Rows are points. Examples show where two turns around zero, p and q, send a point. Write where each new point lands after one turn and then the other. Backwards means that the second turn is done in reverse. Each puzzle has new turns, and all numbers are rounded.

Turn p:
[ 1.08 -1.09] => [ 0.96 -1.20]
[-3.12  0.90] => [-3.00  1.23]
[ 2.34 -1.52] => [ 2.16 -1.76]
[-0.30  1.70] => [-0.11  1.72]
Turn q:
[3.29 0.20] => [2.89 1.59]
[-0.10 -1.69] => [ 0.63 -1.57]
[-1.03  2.87] => [-2.16  2.15]
[-2.19 -0.06] => [-1.95 -0.99]
[ 0.03 -1.32] => [ 0.59 -1.18]
Where do these land?
q, then p: [-0.88  3.93] => [-2.12  3.42]
p, then q backwards: [-0.45 -1.90] => [-1.38 -1.38]
q, then p: [ 2.62 -0.66] => [2.69 0.24]
q, then p backwards: [-1.13 -0.60] => [-0.65 -1.10]
q, then p backwards: [-0.16 -0.77] => [ 0.27 -0.74]

Turn p:
[-1.19  1.81  1.14 -0.65] => [ 2.32  0.80 -0.62  0.15]
[ 3.60 -0.11 -1.32  0.21] => [-2.29 -2.03 -0.78  2.18]
[-2.16  1.72 -2.71 -0.89] => [ 2.28 -2.46 -0.29 -2.10]
[ 0.23 -0.46 -2.06  1.57] => [-1.59 -1.35 -0.80 -1.41]
[-1.64 -0.58  2.42 -1.66] => [1.77 2.20 1.89 0.29]
[ 1.16 -2.38  2.53  1.41] => [-2.48  2.84  0.61  0.89]
Turn q:
[-2.87  4.21  1.34  0.53] => [-5.26  0.18  0.34  0.46]
[-1.47 -1.73  0.00  1.67] => [ 0.57 -0.24 -1.00  2.56]
[ 2.83 -1.41 -0.03 -0.01] => [ 2.68 -0.64  1.34 -0.81]
[-0.71 -0.41  0.73 -1.03] => [-0.28 -0.79 -1.16 -0.46]
[ 2.23 -0.67 -2.05 -1.16] => [ 2.32  1.50  0.49 -1.76]
Where do these land?
p, then q: [ 0.32  0.34 -2.09 -2.22] => [ 2.31 -1.88 -0.32  0.75]
p, then q: [0.25 1.09 1.02 2.68] => [-0.82  2.93 -0.20 -0.41]
q, then p backwards: [-0.87  0.40 -2.93 -2.66] => [-1.95  0.57  1.70  3.09]
q, then p: [-1.78 -0.47  3.40  2.84] => [-2.90  2.22  0.29 -3.10]
q, then p: [ 0.40  1.16 -0.29 -3.33] => [ 2.25 -1.74  2.06  0.62]
p, then q: [ 1.04 -0.92 -0.70  1.55] => [-0.78  0.67 -1.81  0.70]
p, then q: [ 0.65 -1.61  1.58  1.15] => [-2.53  0.41 -0.13  0.50]
